Rows are points. Any point is a mix of the corners, with weights that add up to 1. It lies inside the corners' shape when no weight is negative. Is each point inside? If not, which corners have a negative weight?

Corners:
(1): [8 3]
(2): [-60 -11]
(3): [38 55]
Points:
[-12  26] => outside (1)
[-5 29] => outside (1)
[-6 -7] => outside (3)
[28 52] => outside (1)
[17 38] => inside
[-6  2] => inside

Corners:
(1): [  9  -8   2   6 -15  27  11   4 -33]
(2): [ 13  11  -4 -25  -4  25  30  -1 -17]
(3): [ 24 -14  -8 -10   8  10  -9  -7   6]
(4): [-11   9 -28  14  -1 -29 -16  19  13]
(5): [-11  -5  11 -11 -12  23   6  28  27]
(6): [ 23   4  10  -8   3  19  48  15 -32]
(7): [ 17   3  -2 -12   5 -28 -60  12  21]
(8): [ 33  12  -6   1 -28  29  38  11  -6]
(9): [ -6  -2   8  30  12 -33  16  -6 -12]
(10): [ 6 11  4  0 11 17 13 16 -6]
Points:
[  8   8  -1   7   2   2  16   8 -17] => outside (3, 5)
[-7  0  1 13  7 -1 12  5 -6] => outside (6, 7, 8)
[ 13  -5  -2  -2  -5  17   7   3 -14] => inside
[17  4  3 -8 -8 19 16  9 -5] => outside (4)
[ 10   8  -7 -10 -11   5 -17  15   5] => outside (3, 6, 9)
[13  6 -2 -5 -7 11  6 22  9] => outside (1, 2, 9)
[13 -1 -6 -2 -1  4 -2  4  3] => outside (6)
[14 -4 -9 -2 -2  0 -6 -4 -5] => outside (5, 6, 10)

Corners:
(1): [-25 -48  12  21  52  -5 -13 -42   5   9   7  12   5 -16   8 -19  -2  -8
  25  11]
(2): [-10   1  -9 -13   0  17  13  -3 -14  25  -6   8  17 -11  33   9  14  17
  -5 -21]
(3): [-28 -26   1   0  13 -26  -8 -20  60 -17 -16 -21   7  -5  -3  -4 -35  27
  17 -46]
(4): [-34  16   3  10 -18  13  33  31  32  -9   9   4   8  14  16  -1  13   8
   0 -12]
(5): [-22 -26   3  -4  16 -30 -17   3  30  -2 -31  40  28   9  10 -12  -7  -5
  19   2]
(6): [-35  19 -26 -13  -7  -2   3   3 -13  19 -23   5  23  14  -9 -22 -18  19
  39 -15]
(7): [-18  50  -5   2 -26  31  25  42   3 -18 -16   4  -4   3  -6  -3 -26   9
 -20  -5]
(8): [-23 -53  21  37  30  -3 -17  15   0  23  13 -17   6   7  18 -21  18 -10
  -5  23]
(9): [ -6   9   3  -1  19  22   5  27 -12   0  12   7  -3  -7 -14  -1 -19  -2
  18 -18]
(10): [-57 -24   2  33 -25 -14  25  41  48   4  -5   6  20  28 -20  27 -10 -25
  23 -16]
(11): [  7 -26 -17  -5  12 -21 -40 -17  -8   1   6   0  -9 -11   6 -21   2  -9
   7 -19]
(12): [-39  -4 -19 -11 -21  16  34  55  -7  41  11  24  13  17  30  39  11 -20
 -16  34]
(13): [  1   1  27  23  11  -9  -9  20  15 -17  15 -18 -15  13  -7  19  -7 -17
   7  -9]
(14): [ -2 -16   7 -10   4   7  -6   2  14   4 -27  18  -5  20  -3 -24  -1   2
  11 -10]
(15): [ 10  11  -2  10  32  13  25   6 -30  60  12  10  10 -25  31 -32  22  11
 -13   6]
(16): [  4   3 -10  21  17   8 -11  11 -28   8  12 -14 -16  -8  40 -27  -9  -6
   6  -8]
(17): [-42  13 -16  13  15 -19  12  45  -5  21 -14  22   4  35  22   6  29 -18
 -19  13]
(18): [  8  -4   4  23   7  22 -24   5  10 -27   9  13 -30  -6 -16  28  -6  -3
  16  -2]
(19): [ -2 -40 -18  -5   4 -38 -11  -3  10 -21 -12  10  24   0 -20  12 -39   0
  32 -23]
(20): [ 20  22 -12  -1  13   8 -22 -20  29 -23   7  15  -3   7  23 -11 -16   3
 -10 -32]
(21): [ 35 -15 -19 -12  17   6 -36  -8   2  -8 -19 -19   8 -20   4 -17  -3  -2
   0   3]
Points:
[-10 -13  -2   3   7  -5  -2   5  10   4  -5   4   6   2  12  -4  -2  -1
   1  -8] => outside (6, 9, 18)
[-12   8  -6   7   2  -4   6  21   5   1   4  11  -1   4  11  11  -5  -3
   0 -13] => outside (1, 6, 8, 14, 21)
[-15  -8   0   6   3   2   4  13  12   3   0   6   7   3   2   3  -6  -2
   8  -8] => outside (16, 17)
[-11  -8  -2   1   6   2  -2   8  10   2  -8   8   2   6   3  -5  -7   0
   8  -9] => inside
[-23  -8   9  21  13  -1   6  14   5  24  11  11   1  14  24  -5  21 -10
   2   3] => outside (3, 7, 9, 19, 21)

Corners:
(1): [ 28   7  30  20   1 -25  17   7 -22  13   6  29  -5  -8  16 -13  25  -8
   0   1]
(2): [  8 -19   5 -12 -14  23  -3  28 -28  14  23 -24  11   7  -9   8 -12 -12
   7 -14]
(3): [  7  60   3  23  27  -2   6 -30  35  20  -1  19  -3 -21   5 -17  27 -36
   0  -4]
(4): [  5   4 -20  -5  38 -17  15 -17  22  25 -13  24 -22   3   0 -37  -1  -9
   6  -6]
(5): [ -4   7  -8 -15  18 -19 -15 -17  16 -16 -33  24  22  -7  26 -16  48   4
   0 -21]
(6): [-18  18   4  -9  16  -9   5 -16  12  -5 -22  17 -28  11  22  14   5 -16
  -6  -8]
(7): [-27 -24  -7  22  -6  22  -4  42  -7   2 -23 -13  14   9   4  27  -4  24
  -2   4]
(8): [ 30 -28   9  -9   9  -6 -19  -8  49 -25  -4 -15   8   9 -15   1  23   5
  -5 -27]
(9): [ -4 -12  25  -1  -9  51 -24  14 -12  -8 -18  -1   5  -5 -29  13 -18  -9
 -12  35]
(10): [ -4  32  25   9   2 -11  41 -23  21  23 -11  -6 -14 -19  22 -13  16  -3
   2 -16]
(11): [  5  23   0   5 -15   6  21  13 -10  -5  15  27 -14  -3  21  14 -27  -2
   0  32]
(12): [ 13  17  -9  -6 -11   5  38 -17  10  26  19  11 -27   6   3  16  19 -28
 -26  -2]
(13): [  8 -12  -8 -14 -18  10  19   6 -12  13  10 -13 -29 -28  -4   3   6 -25
  18   7]
(14): [ 38 -19  -4  14  29   6   0 -26  14 -11 -28 -33  -4   5  17  -8  10 -14
  11  -7]
(15): [ -8   5  -8  23 -27  -3 -13 -11 -19  15  11  20 -15 -15   3   6  -3  -9
  -7  14]
(16): [-28 -13  21   5  -3  18   7  -2  -4  -7  54  -3  -6 -20  -5 -18  -4   2
   3  31]
(17): [ 18  25 -22   9  19   7   4 -11  25 -21 -33  12 -21   6  34 -21  28   6
 -21 -41]
(18): [ -9  44  -8  -6  26 -46   6 -28   0  -4 -20  -5 -19 -11   1 -18  24  -6
  -6 -17]
(19): [-12 -25   0  -1   8  43 -16  15 -28 -30   4  -3  13 -22 -18  52   1  23
   3  15]
(20): [ 36  -4  28  -1 -12  24 -26  12  20  23   3   0 -18   9 -22  16  19  25
  12  20]
(21): [ 15  -5  -3   2   5  -4   9  -9  -4 -45 -33  12   3  34  -6 -15  27  12
   4 -27]
Points:
[  7   6  -1   4   5   3   6  -3   8  -3  -8   5 -10   0   9   0  11  -2
  -5  -7] => inside
[ 4 -6 -3 -2  3  6  1  3 -1 -3 -3  5 -8  0  0  3  3 -1  0  2] => outside (3, 10)
[ 10   6   3   3   3   0   9  -8   8   7  -1  -2  -7  -2   1 -10  16  -9
  -2  -8] => outside (6, 11, 19)
[ -9   9   2  -2   0  -8   7  -3  -4  -5  -9  12  -4   8   8  -7   6  -3
 -12  -9] => outside (3, 13, 14, 19, 20)
[  9   1   5   4   0   5   4  -1   3   2   1   2 -11  -2  -1   4   7  -3
   0   2] => outside (5)

Corners:
(1): [  3   7  -9 -31 -50 -16   3 -16  -7 -14 -12   0  19   1   2   0   3   4
  10   3]
(2): [ -2 -16  11  -1   8   7   1   0   0  -3  -9   5  -1   9 -13   6 -12   3
  15  30]
(3): [ -2  -5 -11   8  -4  -3  -6  -2 -12   1  -7  10   5   5  -9   7   8  12
   8   1]
(4): [-21  -8 -11   5 -12   8   5 -10 -19 -11  -2   3   8   6  11  12 -14 -16
  13  -6]
(5): [  7  -4  -2  -3  16   1   7  20 -11  40 -10   0  -6  -2 -18  14  -4   3
   1   5]
(6): [  9   8   1   0  10 -16   0  -6  17  -5   1  12   7   0  -3   4 -14  12
  15  16]
(7): [ -7 -24 -15   5 -31  10 -14  -8  -7 -14  -8   2  18   8 -11  -4  -2  -8
  -4  -5]
(8): [  4  12 -15  -2   3  -2  -4  21  -1 -10  -3   2   9 -17 -14  15   4  -7
 -37   4]
(9): [  9  -1  -5  -4  11   2 -12   7 -14   2   5  -5   8   1  13   3  -1   9
   7  11]
(10): [  6   7 -14  -8 -23 -12  -7 -16 -11  -2   9   3  -4  -5   9  17   3  -9
  -9  -4]
(11): [11  5 -6  7  9 -2  0  5 26  3  1  9 -6 -9 -1 -8 -5 11  9 27]
(12): [ 11   1 -10 -10  -4   7   1   2 -16   1 -11   3   4   2  12  15 -11   7
 -23   4]
(13): [ 10   0   9   6   4   8   0 -11  27  -4   2   7  -5   3   5  11  -4   4
   9  11]
(14): [ 13  12 -12   0   7   1  10 -11  -4  10   3   9   3 -43   6  16  -7  11
   9  11]
(15): [ -2   8 -10   2   8  -6  -2  -3  -2   8  -3  -6  11 -14   3  13   4  12
  -5  13]
(16): [  2   1 -12  -4   8   0   3   1 -15 -10   1 -13   2   2  -4   6  -1   6
  -3  -2]
(17): [  0   8 -14 -37   2  -1  -7  -2  -8   0 -16   5   3 -10 -13   6  17   4
 -32   5]
(18): [  0  -6  -7  -2 -11   4   5 -14 -12 -11  21   7   8   4  12   7 -15   9
  14   3]
(19): [-11 -18 -11   2 -11   6 -11  -8   3 -15  -2  -1  -1  -6   4   9 -18   7
  12   5]
(20): [ -1  -2  60   5  17  -1   6   1   9  -2 -13   5 -15  10 -12   1 -16  -1
   4  -1]
(21): [-14 -32  14 -14   8  -2   7  -5 -14   4 -11   0   6  11  -4   3  30  -4
  -9  -7]
Points:
[ -4 -11  -2   1   1   7  -2  -3  -8   3  -8   4  -6   1  -4   9  -2   0
  -1   1] => outside (1, 6, 8, 9, 15, 18)
[-1 -3 -1  1 10  2 -2  1  0  1 -1  2  3 -4 -4  5 -3  6  3 10] => outside (1, 10, 12)
[ -3 -10   2   2  -2   3   2  -6  -3  -2  -2   1   3   1   0   4  -2   5
  12   6] => outside (6, 8, 10, 12, 17)
